Every row gives one point. Two turns around zero, p and q, are shown by what they do to some points. Where does a point land after both, in the order given? Backwards means that the second turn is done in reverse. Each puzzle has new turns, and all numbers are rounded.
(in the rows, 128 means zero)

Turn p:
[147  78 111] => [108  83 100]
[111 111 151] => [101 125 147]
[125 132  97] => [133 138  99]
[129 191 153] => [170 166 166]
Turn q:
[134 117 128] => [135 120 135]
[111 117  83] => [129  93  93]
[111 160 106] => [116 140  89]
[124 136 208] => [ 96 171 188]
[160 111 115] => [164 117 134]
Where do these land?
q, then p: [102  97 114] => [ 89 112 119]
q, then p: [138 114  98] => [128 100 108]
p, then q backwards: [136 134 216] => [142  68 192]
q, then p: [129 149  92] => [141 128  88]
q, then p: [114 144 150] => [126 157 139]
q, then p: [150 129  98] => [147 105 106]

Turn p:
[132 102 133 140] => [154 122 140 132]
[121 141 160 155] => [131 145 127 169]
[121 126  78  96] => [109  97 115  82]
[152 112  89 145] => [162 118 103 100]
[139 136  70 152] => [146 109  75 104]
[ 97 121 164 111] => [106 121 165 154]
[135 158 203  97] => [ 89 186 171 155]
Turn q:
[101 111 162 133] => [ 96 119 141 158]
[ 78 123 102 104] => [ 80 140  96 109]
[119 101  95  99] => [107 107 107  90]
[189 167 151 142] => [191 146 169 134]
[152 138 130 162] => [165 128 126 149]
Where do these land?
p, then q: [145 133 167 156] => [167 153 131 150]
q, then p backwards: [158 122 140 115] => [128  94 129 117]
p, then q: [148 114  95 125] => [128 116 139  90]
p, then q: [149 150  53 127] => [113 119  99  55]
p, then q: [ 59 104 162 126] => [113  89 129 197]
q, then p: [109 144 151 119] => [111 131 122 158]

Turn p:
[136 114 130 111 151 160] => [156 130 145 115 141 154]
[ 78 129 101 131 134 109] => [ 87 139  99 105 115 146]
[121 106 121 110  97 151] => [137  97 141 111 100 139]
[165 131 115 120 124 146] => [170 119 124 126 131 117]
[118 164 141 124 144 116] => [117 169 131 130 128 115]
[184 105 148 128  99  91] => [133  82 143 147 155  75]
[ 94 146 140 173 147 123] => [ 96 159 112 163 126 151]
Turn q:
[102 130 121 131 104 111] => [103 141 104 115 119 125]
[109 137 129 151 137 109] => [107 135 117 151 114 136]
[144  96 103 131 161 169] => [139  72 150 129 152 149]
[110  95 132 151 115 116] => [104 105 117 123  98 117]
[225 144 141 112 101 126] => [219 136 119 130 142  82]
[102 127 150 117 130 108] => [101 149 142 127 115 117]
[130 146 116 106 137 127] => [129 144 132 129 156 131]
[102 148 132 126 140 159] => [122 140 145 120 129 169]
Where do these land?
q, then p: [156 172 132 134 110 161] => [189 134 125 134 131 109]
q, then p backwards: [137 114 160 108 112 123] => [136 149 135  94 111 125]
p, then q: [ 96 149 154 160 153 151] => [147 144 116 129 106 184]
p, then q: [122 121 137 137 152 109] => [111 130 141 143 132 150]
p, then q backwards: [ 98 144 106  96 137  84] => [ 90 118 122  96  86 110]
p, then q: [141 100  86 153 107 134] => [125  75 111 113 146 118]
p, then q: [146  95 122 107 125 135] => [133 107 158 123 134 105]

Turn p:
[169 132 123 132 150 119 122 112 151] => [150 145 119 128 161  97 119 116 126]
[106 115 113 116 119 129  78 110 152] => [120  93 104 122 139 144  90 101 117]
[126 152 123 151 128 163 146 116 126] => [119 149 129 138 120 131 144 106 165]
[117 109 103 110 134 132 152 141 150] => [139 118  88 111 114 125 140 144 133]
[ 99 117 124 133 125 136 130 110  87] => [107 109 138 151 104 139 152 112 116]
[115 116 107  68 125 139 109 223 135] => [139 149  80  99 107 194 106 188  91]
[114 137 144 110 130 134 139 126 160] => [138 119 126  90 134 137 132 126 146]
[106 135 119 169 118 125 139 124 154] => [101 113 120 132 134 114 123 134 172]
[121 161 113 127 116 104 123 110 124] => [ 94 135 135 111 123 107 116 112 121]
[110 124 150 143 151 120 122 128  85] => [108 120 155 152 140 142 159 132 108]
[225 111 189 147 112 108 148 108  85] => [193 158 213 172 131  78 126 137 112]
Turn q:
[169  95 113 118 129 107 148 121 143] => [122  83 130 119  91 116 139 112 116]
[152 170 152 161 148 143  97 116 110] => [181 158 130 133 152  93 111 127 112]
[137 109 120 136 142 159 128 114 165] => [142 102 137 119 128 124 114 102 165]
[126 107 130 100 172 104 156 126 148] => [ 99 100 142 111 126 100 170 128 146]
[ 96 124 101 135  97 170 116 153  85] => [127 140  95 121 163 190 102 136 117]
[ 98 167 145 134 114 106 164 107 102] => [121 171 123 170 135 136 171 124 115]
[109 148 104 102 141  99 143 127 156] => [ 99 149 121 110 102 117 158 127 154]
[ 92 121 100 115 127 158  94  98 104] => [106 154 127 103 166 153 101  92 126]
[174 113 170 105  95 128 107 172 122] => [150 102 165 123 104 142 105 183  93]
[127 126 146 173 115 105 128 144 144] => [131 122 112 172 115 108 110 148 135]
Where do these land?
q, then p: [142 151 127 147 159  89 119 145 127] => [101 138 123 117 120  97 118 162 102]
p, then q backwards: [129 106 141  90 100 128 111 108 138] => [176 108 118 127 115 150 114 122 131]
q, then p: [128  84  92 177  85 137 164 172 144] => [137 104  61 186 104 137  94 127 156]
p, then q: [118 114  61 105 135 145 166 126 165] => [101 129  88  95  69 154 135  98 129]
q, then p: [145 132 130 111 113 127 121 144 109] => [134 146 137 136 109 148 130 133 114]
p, then q backwards: [ 93 124 121 121 165 148 105 133 103] => [109 113 112 120 108 130 166 122  89]
q, then p: [154 160 171 155 114 169 110 131 102] => [151 185 150 164 164 123 119 128 115]
p, then q backwards: [125 141 141 115 114 124 160 134 139] => [139 143 124 101 140 129 123 141 150]
p, then q: [145 110 179 160 178 104 108 122 130] => [143  90 128 131 170  71 155 144 131]
p, then q backwards: [106 141 160  86  97 117  86  98 152] => [158  81 107  98 123 166  90 108 127]
p, then q: [119 166 103 123 142 108 157 117  96] => [101 164 121 153 126 146 169 130 124]
q, then p backwards: [132 106 111 146 134 139 128 108 130] => [122 123 119 129 127 135 109  98 142]

Turn p:
[154 135 156 105  80 125 124  83 165 106  93] => [153  86 136  91  94 130 120 104 147  71 114]
[133 140 102 112 118  97 120 123 119 149 128] => [147 109 109 113 132 117 109 131 132 158 131]
[124 116 120 200 194 128 180 140 134 118 199] => [145 211 163 184 153 137 173  92 121 168 151]
[132 159 151 118 124 112  93 106 125 136 105] => [128 119 116  98 135  94  99 119 128 106 107]
[123 141 126 141 208 149 162 164 171  96 178] => [100 205 177 120 160 171 160  98 132 154 149]
[ 74 143 109 138 178 154 176 107 153  99 168] => [106 189 136 117 106 149 190  85 115 165 123]
[147 130  98 112  84 143  88 121 140 147 104] => [121  82  87 124 120 141  97 131 164 116 124]
[129 156 133 115  87 153 139 146  79 169 145] => [138 149  96 144  93 137  79 174 110 136 119]
[106 100 153 121  86 102 125 159 116 178 131] => [132 107 149 151 101  94 105 187 144 148 123]
[128 131 122 145 136 158  80 107 143 106  71] => [ 94 104  93 119 156 123 146 108 146  77 106]
[149 121 125 112 137 131 138 114 132 132  66] => [141  91 124 110 152 147 141 135 122 107  90]
[112 119 126 135  77  86 144 191  66 129 154] => [155 134 122 149 109 100 118 207 108 151 189]
[153  73 142 109 155 125  94 103 122  99 121] => [103  76 157 143 153 124 128  93  97 107 138]
Turn q:
[145 104 107 148 165 144 140 164 116 143 121] => [136 123 137 172 139 141 157 165 107 131 139]
[166 125 115 114 133 117 142 162 142 166 125] => [152 137 108 166 116 128 114 163 134 146 152]
[144 171 164 136 134 102 108  86 112 103 128] => [147 157 149 102 127  92 135  94 163  98 111]
[ 83 157 129  80 114 113 150 107 185 163  68] => [138 139  72 134  97 150  94  88 138 187  70]
[ 85 115  98 138 126  68 149 102 175 140 109] => [120 100  82 157 125 120 135  58 133 169 129]
[170  96 114 166 141 187  98 136 141 140 144] => [155 100 180 153 167 152 105 158 103 110 148]
[ 97 114  90  73 140 106 144  78 136 143  90] => [130 151  84 116 150 165 144  86 143 191 118]
[108 163 143 171 112 146  69 138  71  85 141] => [101 134 146  94 158  95 135 134 106  42 100]
[ 85 156 115  91 159 102 153 117 157 136 126] => [ 93 147 103 152 113 142 132  98 165 164 102]
[134 139 152 174 117 172 146 119  94  92 158] => [116 127 186 104 104 136 143 125 101  74 138]
[154 140 141 121  96 145 101 148 109 104 197] => [ 99 128 153  95 129 114  95 164 146  81 166]
[179 112 114 155  95 152 132 161  92 115 138] => [152 118 132 117 124 135 135 171  98  80 174]
[ 96 120 154  76 135  88 136 122 169  93  93] => [124  99  95 101 108 121 144 113 179 176  85]
[146  82 155 148 123 150 123 151  95 171 155] => [130 132 165 129 135 101 120 173  77 144 162]
Where do these land?
q, then p backwards: [ 98  83 119 109  96 162 139 142  78 155 110] => [106 148 109  79 159 133 152 149  71 108 121]
p, then q: [117  99  87 118 174 108 134 129 151 130 143] => [126 156 160 153 118 131 121 115 105 181 130]
q, then p: [150 185  97  81 136 156  94 121 119 102  96] => [ 96 138 108  78 163 187 141 112 151  95 124]
q, then p: [ 85 141 175 144  85 123 110  85 110 149 141] => [128  92 112  83 115  73 102 119  87 134 114]
q, then p backwards: [143  78 164  88  78 106 140 131  91 158 152] => [ 86 167 115  89 114  71 124 161 100 109 159]
q, then p: [135 136 163 165 162  70  99 140 104  70 145] => [176 120 194  88 127 110 184 120 129 135 150]
q, then p: [159 165  98 140 167 160 114 107 144  72 141] => [104 151 163 119 126 160 164  89 139  67 124]
p, then q: [148 123 121 141 170  88 149  75 118 180 138] => [205 169 137 146 151 104 141 109 116 149 130]
p, then q: [138 108 135 118 126 158 107 160 166 105  89] => [ 95  80 149 120 115 154 142 139 139 144  96]
q, then p: [142 126 128  89 126  98 177 111 140 118 130] => [144 126 125 129  84 154 108 117 169 148 118]
q, then p: [116 128 141 176 164 151 149 146 160 147  69] => [172 114 108 178 151 124 145 156 121  77 102]
p, then q: [101 138 163 155 108 139 133 171 127 162 167] => [119 119 106 153 102  84  89 127 127  86 103]
p, then q: [132 154  74 140  72 144 119 146 157 115 143] => [108  97 124 146 133 175  70 121 145 117 160]

Turn p:
[138 133 120 129 124 102 124 136 145  59 131 110] => [131  99 132  99 111 131 109 153 143  83 120  96]
[151 104 147 128 128 119 130 121 111 125 138 140] => [127 133 153 148 127 126 125 107 139 112 143 122]
[139 130 115 113 131 201 114 142 151 135 141 142] => [127 153 104 123 166 179 123 145 152 142 143 154]
[151 126 148 149 138 142 136 133 138 139 124 116] => [141 143 133 146 144 125 151 142 143 129 129 115]
[124 133 100 145 110 120 108 139 135 142 136 143] => [117 109 111 145 112 126 110 143 136 149 132 143]
[134 122 122 128 147 122 134 127 140 142 124 123] => [137 123 135 128 144 118 131 125 136 142 116 126]
[117 103 141 129 122 123 144 133 132 143  82 121] => [131 125 153 145 129 142 149 127  98 145 101 112]
[147 129 117 117 142 105 114 142 141 142 136 130] => [132 110 141 123 140 112 111 133 143 150 141 124]
[142 132 103 137 117 178 134 128 109 141 138 125] => [149 135 104 142 133 155 146 128 140 126 143 167]
[ 86 123 146 130 125 104 119 142 138 145 131 117] => [107 127 114 123 113 116 131 118 112 159 120  95]
[ 58 143 105 128 131 133 119 127  31 136 137 127] => [116 102  66 127 110 117 145  68  62 114 154 160]
[130 138 142 104 112 114 132  84 110  99 135 109] => [150 151 140 101  98 118 113 111 115  92 128 126]
[100 127 132 132 145 102 118 102 149 115 132 138] => [109 132 121 120 128 103  99 120 125 123  96 113]
[157 128 143 122 120 103 171 126 151 122 130 141] => [117 133 179 118 117 115 143 139 155 121 115 129]
[147 147 139 130 127 152 123 138 139 135 106 141] => [127 144 136 137 148 137 134 162 121 132 138 137]
Turn q:
[155 130 135 159 151 157 150 159 130 149 134 160] => [142 128 137 130 172 146 137 178 104 111 130 122]
[ 96 115 145 114 112 138 128 140 124 120 113 124] => [ 94 118 122 131 113 124 137 129 135 133 105 111]
[124 124 107 144 133 155 150 129 134 167 128 130] => [118 156 115 138 156 149 127 147 115 137 147 114]
[119 153 123 118  97  97 121 118 103  97 157 129] => [135 116 142 110  67 136 117 121 142 121 142 144]
[130  92 104 119 124 124 141 139 166 115 104 128] => [108 128  78 117 150 109 136 117 131 110 124 137]
[147 136 117 117 128 150 127 148 128 148 117 163] => [129 123 121 109 158 145 114 161 127 141 117 135]
[151 135 134 159 140 126 153 155 113 163 118 138] => [152 142 129 128 146 141 156 167  95 137 128 127]
[162 126 150 143 115 137 132 113 132 153 134 125] => [146 123 131 164 144 138 141 143 135 141 139 146]
[161 136 129 115 149 129 148 125 124 150 118 111] => [159 128 119 132 152 151 141 113 114 145 125 127]
[120  95 111 115 126 129 100 133 119 105 135 107] => [123 122 105 140 107 106  95 110 124 116 112 120]
[102 143 142 128 130  79  99  65 101  99 126 134] => [119 141 184 122  82 107 122  81 134 136 127 168]
[113 104 121 103 136 118 114 149 162 132 136 119] => [113 103 101 118 139  97 118 115 125 133 140 108]
[112 166 127 138 112 116  93 122 123  98 126 113] => [143 142 151 114  90 108 120 122 166 125 122 121]
[106 107 126 119 142 158 144 130 145 103 121 125] => [ 96 126 118 131 146 133 127 112 133  98 114 107]
[121 159 150 129 125 108 120  97 117 120 153 116] => [142 122 168 134  99 132 132 107 142 135 148 132]
Where do these land?
q, then p: [ 95 148 148 145 126 139  92 127 118 115 153 118] => [130 147 128 131  95 124 129 146 128 136 136  76]
p, then q: [131  86  95 101 150 125 102 113 133 111 144 129] => [128 129 136 155 160 100  89 101 146 134 114 141]
p, then q: [137 127 178 135 150 114 162 122 142 113 129 103] => [149 119 125 120 118 137 179  87 141 123 125 113]
p, then q: [125 111 128  89 147 113 150 117 134 140 127 151] => [107 115 164 134 143 125 137 105 127 156 118 137]
q, then p: [122 132 133 139 104  93 134 145 134 120 109 115] => [122 114 156 111  98 128 140 132 135 136 117 147]
p, then q: [149 115 110 122 126 149  99 155 125 155 157 131] => [129 127 129 146 160 123  98 143 123 127 172 120]
q, then p: [143 139 123 104  75 152 113 150 112 122 135 140] => [122 113 125 142 132 179 114 155 135 166 128 123]
p, then q backwards: [134 129 125 133 138 127 126  82 151 130 124 156] => [134 115 116 142 134 147  93 109 116 114 104 142]
p, then q: [127 113 127 172 135 130 148 137 115 142 105 143] => [116 160 131 135 131 125 162 142 104 103 126 134]
q, then p: [128 152 128 119 149 120 133 141 128 103 154 114] => [156 143 143 117 118 146 118 118 141 108 136 112]
q, then p: [117 160 140 158 146 153 120 136 143 118  79 105] => [150 135 148  94 143 100 156 169 119 128 104 109]
q, then p: [105 128 106 135 115 145 139 101 137 144 125 136] => [110 143  89 110 132 117 127 135 128 138 126 137]
q, then p: [151 123 123 112 105 105 146 138  91 151 121 122] => [133 121 136 153 122 151 142 126 125 144 144 175]
